Each point is reached from the start by the listed moves, each made once or not at all, plus a little noise. Is the number of moves made odd or even? Then give how often each move was made.

Moves:
(1): [ 14  -1   8 -18]
(2): [ 43  -3 -10 -21]
(3): [19 53 12 -3]
Start: [  1 -14 -28  10]
Points:
[ 44 -17 -38 -11] -> odd (0, 1, 0)
[ 62  37 -26 -14] -> even (0, 1, 1)
[ 57 -18 -29 -29] -> even (1, 1, 0)
[ 33  38  -8 -10] -> even (1, 0, 1)

Moves:
(1): [ -4 -11   3  -8  11 -14  -2  15   9  -6   2   2]
(2): [21 28 -1  2 19 -5  1 14  0 14  3 -9]
(3): [ 17   9   4   9 -16  28  -1  21  -2   6  -3 -11]
(4): [-15 -17 -22  -2 -12 -24 -12  -7   0 -13  -2 -13]
(5): [ 13   1  -4 -15   8 -31 -31 -14  -2  -1  -4  26]
(6): [  6  10   0  10  -3   6  17  29 -21  17  -6   3]
(7): [  0  20 -10   7  -8  -3   9  11  -6  -1 -10  30]
(8): [ 12   1  -2  -8  11 -12  -6  11  -7 -11 -21 -17]
(9): [  8  -6 -19  -3   8  -3  -5   8 -12 -12  -3  11]
(10): [ 19   1  -8   8   4 -26  24  -2   4  11  -9   0]
(11): [  1  21 -15   6  27   3 -22  25  12  23 -15  -2]
(12): [ -6   9 -23 -13   2  -4   4  14   8  19   0  10]
Start: [ -1   3  14  10  20  -5  15  -6  11   2 -15 -22]
Points:
[  6  11 -10  -9  41 -27  27  61  -2  22 -39 -25] -> even (1, 0, 0, 0, 0, 1, 0, 1, 0, 0, 0, 1)
[ 24  62 -27  16  42  -4  16 121   3  49 -68  -8] -> odd (1, 0, 1, 0, 0, 1, 1, 1, 0, 0, 1, 1)
[ 58  71 -21  -7  37 -29  -8  50   2  27 -49   7] -> even (0, 1, 1, 0, 1, 0, 1, 1, 0, 0, 0, 1)
